Every row gives one point. Each copy is the shape, with its points in the same order, stretched, turned, moved and blurred by noise. Say if it was mirrored as well.

Shape:
-1  -15  26
-59  -6  21
48  15  -33
-13  -4  -21
35  37  -18
-6  5  -6
Copy 1, 6 rows:
36  -23  3
14  -59  32
-27  31  -22
-30  -27  -7
-12  33  8
-8  -14  5
Copy 1 is: only turned
Copy 2 (6 x 3):
20  38  -31
35  25  -78
-40  -29  57
15  -15  -1
-65  -25  24
-2  -4  -11
Copy 2 is: mirrored
Copy 3 (6 x 3):
-22  36  14
-45  61  -15
50  -25  -9
19  22  -16
23  -27  -22
1  18  -12
Copy 3 is: mirrored
Copy 4, 6 rows:
-37  20  -6
21  49  -60
-43  -68  45
11  -16  7
-46  -63  12
-18  -13  -6
Copy 4 is: mirrored

Shape:
13  -2  -44  -37  0  -28
-19  -18  33  -77  -20  -35
-20  -1  -39  22  8  24
-12  -1  -29  29  -12  40
34  -29  -32  -23  60  -32
-19  95  25  -21  -5  23
-15  -22  -32  11  0  -39
16  31  -5  -4  -1  -20
37  -25  -6  7  14  0
59  7  -9  4  29  -30
Copy 1, 10 rows:
-20  21  -8  50  -5  66
-59  48  -35  24  -8  2
15  -39  16  36  17  10
12  -50  -2  24  10  -2
8  57  33  4  19  87
-89  -64  52  30  21  -33
29  11  13  46  -17  27
-24  -15  28  13  -9  26
16  13  -4  -16  4  41
-2  16  34  -22  -1  74
Copy 1 is: only turned
Copy 2 (10 x 6):
-24  5  15  5  30  27
-2  13  -14  72  30  -18
7  -18  18  -24  -12  -4
26  -10  29  -20  -19  1
-32  46  2  -30  38  22
-36  -30  9  56  -70  -30
12  6  -10  -19  21  38
-8  13  7  8  -15  30
16  46  19  -25  8  25
-16  56  11  -21  4  54
Copy 2 is: mirrored
Copy 3, 10 rows:
7  29  -12  -23  -1  -74
-20  -33  -60  -44  10  -81
3  35  -1  36  33  23
-8  36  -2  39  30  46
19  11  55  4  18  -65
51  -21  -6  -61  13  18
-5  22  -36  46  -1  -33
15  0  -7  -17  -16  -17
-16  9  28  17  1  0
13  0  46  -8  -17  -28
Copy 3 is: mirrored
Copy 4 (10 x 6):
8  17  -49  -18  42  4
30  -19  1  -10  49  65
1  55  -9  -3  -18  -32
0  47  -14  16  -33  -25
-25  -6  -22  -96  24  -36
89  -14  -24  35  -11  -19
-18  46  12  -7  38  -27
27  2  -14  5  26  -32
-23  -9  -13  -19  7  -29
-5  -30  -19  -38  24  -57
Copy 4 is: mirrored

Shape:
28  -19  2  -29  32  63  41  23  -47
-25  4  62  -12  -28  -36  2  11  -1
54  37  29  -33  21  35  34  45  22
-35  -31  -15  21  24  -4  14  -35  18
37  15  51  -14  6  25  17  50  5
3  19  -23  -11  27  19  -6  -25  -26
14  22  13  17  -15  37  7  40  -13
-12  7  -16  55  -24  -11  -2  -52  34
-13  -56  7  29  -3  12  -28  -24  22
-18  16  -56  28  -41  -12  -19  21  63
-3  -26  -6  41  -12  -57  15  -21  9
19  5  17  18  58  20  4  37  -5
-20  26  58  5  -16  9  37  42  14
Copy 1, 13 rows:
-5  5  -53  -57  -41  25  -23  7  -34
56  -33  1  21  17  14  78  -11  27
73  16  -34  -24  -53  -15  18  -8  -14
-7  -42  16  -21  19  -9  4  48  5
69  -13  -37  -28  -44  -1  36  -22  -21
-10  10  20  7  -24  29  -37  24  16
16  -5  -31  -14  -30  -15  -9  -26  -32
12  -36  37  -1  51  -17  6  28  6
-14  -42  36  -25  21  -4  30  20  -35
-23  -17  4  37  12  -40  -15  30  -28
27  -65  -16  -22  58  20  7  40  -18
34  -38  -22  -26  -66  -2  -23  -7  -31
67  -27  -32  -10  -18  -29  61  -32  19
Copy 1 is: only turned
Copy 2, 13 rows:
42  -66  50  -36  -22  6  43  20  -76
-26  10  -1  -34  13  7  -17  -32  25
36  -47  -9  -54  -53  27  15  47  -67
-10  1  14  56  16  -15  -7  -31  -6
32  -45  23  -62  -34  36  1  34  -25
31  11  -3  13  6  -33  23  -21  -36
41  -42  22  -47  -37  12  24  8  -19
-25  -2  -34  43  -5  -34  -19  -48  36
-3  -20  16  44  38  -1  -10  -17  41
-2  15  -33  63  -23  32  35  -18  26
-40  18  2  25  -1  -29  -7  -23  42
35  -8  38  -12  -24  -6  -9  32  -26
8  -37  13  -55  -40  31  -18  -17  -13
Copy 2 is: mirrored
Copy 3 (13 x 9):
-16  -6  1  -27  -47  -69  30  -42  62
-40  40  -1  32  -37  -23  1  27  -2
-45  48  36  -16  -30  -36  49  -55  -25
16  -29  -24  -29  17  3  36  27  45
-41  59  34  16  -29  -49  33  -36  -12
6  -40  14  -16  -15  -20  5  -2  15
11  26  12  9  -12  -47  -18  -33  -17
64  -7  -8  -14  20  32  6  26  -10
21  15  6  12  41  12  37  8  51
44  -2  -30  -9  71  66  -13  -33  -60
36  -16  -43  12  -16  22  35  31  7
-16  -2  31  14  -2  -62  48  -9  -6
-29  55  0  0  -27  -53  -2  -2  -19
Copy 3 is: only turned
Copy 4:
26  -13  -74  -38  -7  -29  14  -23  18
32  6  19  33  18  -8  -53  48  -6
43  11  -74  -13  -62  -26  -16  -19  -40
-35  4  32  -61  30  18  -1  29  7
60  -13  -41  -2  -32  -29  -42  -3  -16
-39  -4  -29  -18  -13  3  38  -15  6
56  -18  -8  -6  -15  -4  5  -24  -1
-22  8  46  -30  19  65  -6  0  -7
-21  -23  50  -51  43  12  -54  -9  25
-3  57  70  -38  -22  37  11  -22  -27
-7  23  40  -21  16  44  -49  52  25
15  -48  -15  -42  -25  -30  -16  19  11
75  -3  2  8  -3  -13  -16  31  -31
Copy 4 is: only turned

Shape:
4  -37  27  9  0  24  31  -43  40  17  -17  -36
-18  -2  -47  33  -37  34  -14  3  26  -19  32  -3
34  22  34  -27  15  34  33  4  -35  8  24  -91
-44  37  -21  9  22  17  -6  15  -23  -16  30  35
1  -14  10  2  -23  -9  30  -13  35  -25  -14  -11
-44  4  -26  34  -5  9  20  -31  46  25  2  -6
18  -8  23  -48  52  -8  34  1  4  -2  -9  -48
-22  -2  -15  30  16  14  -7  58  -26  -12  4  11
38  -4  35  21  58  11  4  -39  21  1  -20  -18
-24  17  -42  33  -22  18  26  -24  -16  -49  34  7
61  12  29  -65  -3  30  59  -7  -60  40  21  -36
-17  59  -7  17  -21  -5  -21  23  -7  -3  23  24
-53  -22  20  8  29  40  -24  25  -52  -22  -11  14
-48  -33  -15  37  -1  -19  7  -23  5  -3  7  -30
16  -12  -12  -9  -1  -18  -24  -43  7  8  1  -21
-2  6  -27  25  -3  -6  2  14  10  -2  80  37
49  5  66  -11  -9  -1  60  -24  -33  23  20  -65
34  -29  6  12  36  -1  41  -19  -13  24  -58  -52
Copy 1, 18 rows:
-7  3  5  -16  -31  60  48  17  -1  1  -4  8
-13  48  28  -57  -39  31  -8  -62  42  10  33  2
126  6  -39  33  -18  87  13  41  48  -16  -24  7
40  14  3  -25  -14  -36  -16  -33  35  -31  26  29
-14  17  1  11  -16  28  23  -26  6  23  22  -23
-34  38  0  -55  -29  8  47  1  11  -8  50  31
77  -15  -27  -1  12  22  53  37  3  5  -10  5
26  26  21  -21  -24  -10  -4  -22  47  -36  15  -52
40  -4  31  -22  31  40  18  28  -42  -18  -31  4
25  64  8  -14  -23  10  6  -68  44  -18  31  16
73  -44  -76  69  -5  53  2  28  83  -30  -67  33
7  17  -9  9  -6  -16  -53  -26  37  1  29  3
43  12  15  -14  -59  -32  -4  -24  34  -41  -19  -17
-4  61  16  -21  -37  -12  60  21  16  9  41  -7
1  21  -6  -27  8  0  14  11  5  29  -19  27
5  -3  50  -7  15  -18  -19  -14  47  9  40  31
70  -11  -29  97  2  73  10  60  38  -5  -28  0
27  30  -33  -9  1  47  73  38  7  -32  -40  -45
Copy 1 is: mirrored
Copy 2, 18 rows:
-4  23  2  -14  -10  -41  29  -12  22  56  -2  -39
-13  -4  42  -21  -34  -33  -23  -21  39  8  39  29
14  50  -34  11  -40  34  28  17  -13  52  -70  50
29  -22  23  13  -20  29  -33  -49  -22  -30  28  29
-4  -1  -12  -57  4  -34  -12  8  10  34  16  -40
6  -33  20  -4  -29  -47  -6  -43  25  12  43  -5
-15  24  -35  -5  -36  31  4  -6  -18  43  -33  -37
-5  18  10  -12  -12  24  11  -48  -9  -38  16  16
-6  -6  31  -13  -2  35  41  -15  -2  36  -20  -20
16  -26  49  -36  -39  -41  -42  3  -22  -5  10  18
33  48  -45  41  -33  34  1  41  7  0  -89  16
33  -42  -1  -9  6  30  -18  -12  0  -28  37  55
38  60  13  7  -4  28  12  -56  -54  -11  23  -6
-13  -1  21  -9  -21  -75  13  -28  -49  22  43  -8
-9  -4  13  2  -18  -14  17  15  -21  37  28  -7
-34  -33  38  23  3  -27  -51  -35  20  -30  11  53
15  29  -35  6  12  -9  23  36  -25  32  -75  26
-2  17  -7  -28  -32  10  71  8  -17  16  -36  -56
Copy 2 is: only turned

Shape, 15 rows:
27  -23  53  30  7  13  32  8  -19  15  -10  36
13  -7  -37  -19  53  24  1  2  -7  -18  55  19
7  -19  -3  -18  1  20  -27  36  14  -4  63  0
-16  30  36  -5  14  -65  24  -22  -86  -9  6  -31
23  3  6  -49  22  26  25  20  15  -43  22  0
17  -9  4  -2  -23  -6  60  -18  -9  37  -8  12
38  -2  59  51  -8  -26  48  -49  -16  31  -15  0
-26  -30  -15  -22  47  13  -21  26  44  -15  27  -11
-9  24  50  26  26  5  27  -27  -15  32  -10  10
25  -13  17  -10  2  14  13  -26  31  -19  46  12
31  21  -6  4  13  31  31  30  29  -2  47  -14
-26  51  5  5  -16  -22  4  -25  -57  -33  -8  4
-35  14  6  26  -5  -19  52  -21  -71  -53  13  -29
23  -9  -18  10  40  -18  -20  29  31  -16  11  13
43  -12  -27  -29  6  65  -3  1  -2  -28  24  -40
Copy 1:
-11  -2  -27  29  45  9  -43  -34  -6  -4  -2  -35
20  -29  -18  -5  -65  -23  14  -54  16  -10  -29  28
31  -30  0  6  -19  10  53  -28  -17  -28  -23  19
-37  16  29  -23  -9  113  -35  14  40  -47  -43  13
27  -37  -54  7  -56  -6  -9  21  -2  -26  -37  19
26  -3  -12  12  49  6  -48  -4  36  39  -33  -7
-41  3  -6  34  41  58  -48  -8  20  47  -2  -35
11  -22  0  -40  -49  -23  36  16  -16  -18  0  1
-12  23  16  4  8  40  -37  -4  1  22  -7  -48
22  -49  -16  35  -39  7  2  -12  15  19  -4  8
17  -32  -22  26  -26  -11  15  -12  -12  8  -63  7
0  30  38  13  -16  46  -27  20  18  -36  -23  50
-27  -30  54  -1  -4  54  -58  13  15  -31  -62  59
-18  2  -38  0  -32  -32  40  -4  1  -28  3  20
30  -33  -38  1  -42  5  13  -21  -39  24  -27  60
Copy 1 is: mirrored
Copy 2:
94  -1  -29  28  13  -33  -2  12  48  2  -23  -3
63  20  -27  12  -40  36  53  -21  -16  -17  66  58
50  -21  -13  14  -35  -9  -8  0  -37  -42  71  59
-60  76  -30  12  50  -25  30  -25  23  -13  -44  31
62  -41  -30  -3  20  27  60  18  -28  -35  22  49
39  1  -57  -18  -22  -21  26  -1  5  19  -38  -39
50  54  -3  31  19  -55  30  32  52  3  -43  -65
37  9  -4  7  -9  70  -25  13  -46  -42  70  54
34  25  4  20  10  -17  13  -5  66  -30  -38  -13
60  14  -24  36  -25  -8  47  53  -5  -22  47  -3
85  -18  12  3  -1  -15  42  -19  -27  -62  42  4
-56  26  -11  10  30  -32  25  -41  55  31  -33  9
-50  40  -30  63  59  -4  4  -15  14  31  -30  -2
59  31  10  -18  18  27  4  -30  -10  -22  69  29
65  -49  44  27  -24  12  47  27  -64  1  10  50
Copy 2 is: only turned
Copy 3 (15 x 12):
32  67  -1  -2  -22  -5  -53  -12  12  -19  0  -44
32  39  7  -53  17  6  7  2  -19  -25  22  -10
-5  29  15  -2  30  4  -7  -4  -37  -13  -17  -14
32  31  25  -18  -57  -79  19  0  7  18  -15  7
35  7  -9  -4  8  -15  16  -13  -18  -35  7  -55
45  23  27  26  -36  5  -31  -13  10  -17  -8  -15
41  46  44  -4  -29  -31  -56  11  37  -30  -10  -15
16  4  23  -16  35  7  4  7  -30  26  -4  -41
28  59  33  -37  -8  -32  -31  -29  44  -8  4  -24
42  20  20  -7  30  -13  -26  7  -7  -39  0  -23
5  23  36  -18  -8  0  1  -19  -23  -53  12  -35
20  16  3  -3  -30  -65  -8  -11  14  3  26  6
31  31  19  29  -45  -70  17  17  5  16  37  -14
12  7  13  -39  5  3  -30  8  -43  -7  0  -35
-2  4  -3  19  3  11  17  23  5  -32  15  -32
Copy 3 is: mirrored
Copy 4, 15 rows:
0  0  10  -20  -66  27  -64  7  -9  6  -24  4
-1  55  -19  12  26  53  -19  14  -9  -12  16  4
21  61  3  26  25  -12  -14  -37  -12  -9  -3  36
46  -116  38  -18  10  53  5  -5  -59  -2  29  -25
20  32  10  46  -3  20  -47  -15  22  -27  59  -5
5  -31  40  15  -45  20  -42  39  18  -10  -11  12
4  -70  6  9  -93  37  -28  34  -27  -36  -50  -4
29  55  -16  13  29  -33  8  6  8  19  9  -15
21  -39  -1  -18  -27  55  -35  11  0  -23  -55  -13
20  37  -3  54  -34  15  -4  -5  -11  -52  -1  11
-10  26  -16  72  1  4  -75  -7  -6  -47  -11  18
-36  -83  55  -15  42  48  5  -47  -6  -29  10  -9
-6  -72  68  -28  29  0  -18  -26  -61  -44  16  -24
-22  15  -40  41  -14  5  0  -1  -11  40  -2  -12
0  6  -10  5  8  4  -25  -5  2  -58  43  36
Copy 4 is: only turned

Shape:
22  -13  -12  27  -6  -56  60  -12  -26  -38  -40  47
-25  -14  -21  -56  -40  -16  -12  -15  -32  16  -22  -35
-21  7  3  -27  38  10  -44  6  -2  7  -15  -41
1  -13  2  -94  -7  63  -3  44  -71  34  -23  -21
-23  -52  15  -19  -3  -69  20  25  -15  15  8  -10
-7  58  -1  -6  5  18  18  -1  -23  -10  20  5
6  -9  -19  23  -19  30  -16  -35  -7  89  -36  40
24  -9  -35  21  55  25  -20  -41  -14  -52  40  -20
-15  48  -17  -11  24  29  24  13  8  -20  -4  -40
22  26  -7  32  -7  -39  -67  13  -1  39  6  -21
-11  -12  21  15  -41  3  -13  22  42  12  -9  -10
20  17  -46  25  -10  -22  35  -14  -9  -14  8  -4
-18  45  5  41  28  0  -8  -3  -38  -43  8  -18
-17  -18  -10  -5  39  -42  -44  -5  9  -35  10  26
16  53  53  22  12  -8  -3  -25  15  9  -17  13
Copy 1, 15 rows:
-12  -14  -12  -63  -43  11  51  65  10  -2  -8  -57
-22  -52  17  -6  26  33  -45  -17  41  28  -11  12
6  -39  14  38  40  19  0  -20  -22  -9  -5  38
3  5  42  41  61  78  -29  -40  70  -55  -31  5
-28  -17  57  -16  -20  20  30  31  33  52  -10  7
37  -3  23  17  34  -6  -17  18  21  -9  9  -19
8  -77  0  -5  -48  -18  -11  -48  23  -19  43  -11
-10  32  -35  -11  26  -4  -11  -4  -67  -10  24  50
48  -6  -16  63  49  6  -16  11  -1  -13  1  -1
15  -57  43  12  4  9  8  -20  -33  65  66  -31
-1  -20  38  36  -31  -24  3  -26  -4  47  -18  -36
14  -1  -18  -14  -7  12  0  33  3  27  39  -28
7  -25  13  21  14  -15  -11  54  -36  -6  9  -16
-2  -21  32  -43  -7  8  25  8  -51  26  -10  51
23  -32  40  16  23  -50  29  -4  -5  11  17  -43
Copy 1 is: mirrored
Copy 2:
24  32  -20  -55  102  60  17  17  -34  -62  -12  4
-20  -35  -25  5  -31  65  -21  -1  51  -16  27  -5
-11  -49  10  31  -23  -27  -36  18  12  12  15  -10
-26  -26  -31  22  5  14  -80  -21  125  30  45  62
68  -17  -81  -19  20  37  30  -23  7  -31  28  -25
-36  3  -14  -32  6  11  -40  16  0  52  12  2
4  12  52  2  -18  46  18  2  79  -3  -7  -40
-55  -1  37  63  73  -13  9  -22  -45  32  -24  -22
-17  -15  -13  -6  -20  -17  -83  4  -27  27  -5  14
8  6  37  -6  -33  1  53  37  -25  3  70  -19
36  38  -41  3  -46  -10  17  8  -6  -12  16  -17
0  20  1  -23  25  37  8  -6  -37  -4  4  -1
-15  -4  3  -4  33  16  -20  49  -49  34  7  -22
4  -16  -1  16  37  -10  54  30  -38  9  -39  -8
-18  8  9  -33  15  -34  -24  36  -20  -7  42  -53
Copy 2 is: only turned
